Every row gives one point. Any point is a mix of the corners, with weights that add up to 1. It lies inside the corners' shape when no weight is negative. Say inside or outside, and name the corners with a negative weight.

Corners:
(1): [45 75  1]
(2): [-41 -46 -79]
(3): [45 -1 62]
(4): [-95  31  14]
Points:
[22 36  0] => inside
[-13 -33   6] => outside (1)
[-17 -15  19] => outside (1)
[-15  -7 -47] => inside
[41 88 24] => outside (2)
[ -7  -2 -34] => inside
[54 19  3] => outside (4)
[-20  21  11] => inside

Corners:
(1): [-73 -10  24 -22 -45  38  18  44 -33]
(2): [ 34  56  19   4 -72  22 -28 -62  49]
(3): [-74  57  77 -18  62  11  43  -5 -23]
(4): [-24 -17 -17 -21 -40 -32  56   6  32]
(5): [-45  39 -21  32 -70  63 -15 -46  37]
(6): [ 27 -57  16 -58  76 -24  38  28 -29]
(7): [-66 -20  82 -13  22  65 -38 -26  32]
(8): [-25 -81  36 -36  82 -52 -74  29  26]
(9): [ 59 -33 -19  59 -79 -33  77 -31  13]
(10): [ 24 -11  18  17  83   8 -39  39  63]
Points:
[-42  27  44  -7  28  13  14  -7   4] => inside
[ 57 -39  19 -22  61 -85   2   9  29] => outside (1, 5, 7)
[  5 -13   8   4 -20   7  -7 -13  35] => outside (3)
[ 39  -6  22   7  -4 -21   9 -10  11] => outside (4, 5, 7)
[-40  -8  18 -10 -22  17  12   1  15] => inside
[ 55 -27 -11  21 -66 -20  82 -12   7] => outside (3, 5, 8)
[-53  37  36 -30 -17  39  22 -30  -8] => outside (8, 9, 10)

Corners:
(1): [  8  -2  25   7   6 -48  10  24  24 -58  71  36  -2 -18]
(2): [ -6  30 -74  25 -41  34  75  89 -22  21 -58 -14 -33 -72]
(3): [ -1  32 -74  71   2   7  21 -38  19   0  11 -30 -15   4]
(4): [-13 -18 -80 -22 -10  19 -12  10  35 -41  -1  47  45  20]
(5): [ -57   30  -68   -2   37   -7  106   54   -6   33 -121  -30  -43    6]
(6): [-15  39  29  30 -10   4 -82   3   4   7  44  32 -12   3]
(7): [ 15  54  38 -19  40  -6  32   0  59 -45 -17  32 -31 -46]
(8): [-50  44 -48 -19 -19  -3 -43 -27  52  13  54 -22   2  33]
(9): [-34  45  28   7  21   7 -25  26   1 -40  74 -57  49   8]
(10): [-66 -11  63   9  23  -2 -12 -18  42 -55  27   6  -8  -7]
(11): [ -7 -18 -18 -20  16 -63 -39  -4   6 -13  33 -62  21  -1]
(12): [ 19 -22  51 -41 -41 -22  24  28 -30 -82 -18  28 -39  -7]
(13): [ 22   8 -80  61 -75  53  87  86  -8 101 -39 -28   9  -2]
(14): [-15 -40 -42 -19 -21  46 -11 -30 -23  24  34  52 -25  14]
(15): [ 18 -11 -48  11  23 -11 -29  29  36 -40  41 -15 -41  21]
Points:
[ -4   9 -58  -1 -23   6  28  22   6   9 -14  18  -1  -6] => outside (9, 10, 15)
[-30   0 -20 -17 -18  19   9   6   9  13 -18  21 -17  -7] => outside (1, 3, 9, 15)
[ -8  -3 -52  14 -19   3  31  21  18  -7  10   4 -15   6] => outside (6, 7, 9, 11)
[-13  20 -34 -15   8   2  26  12  14 -31   5   1 -12  -1] => outside (6, 10, 11, 13)
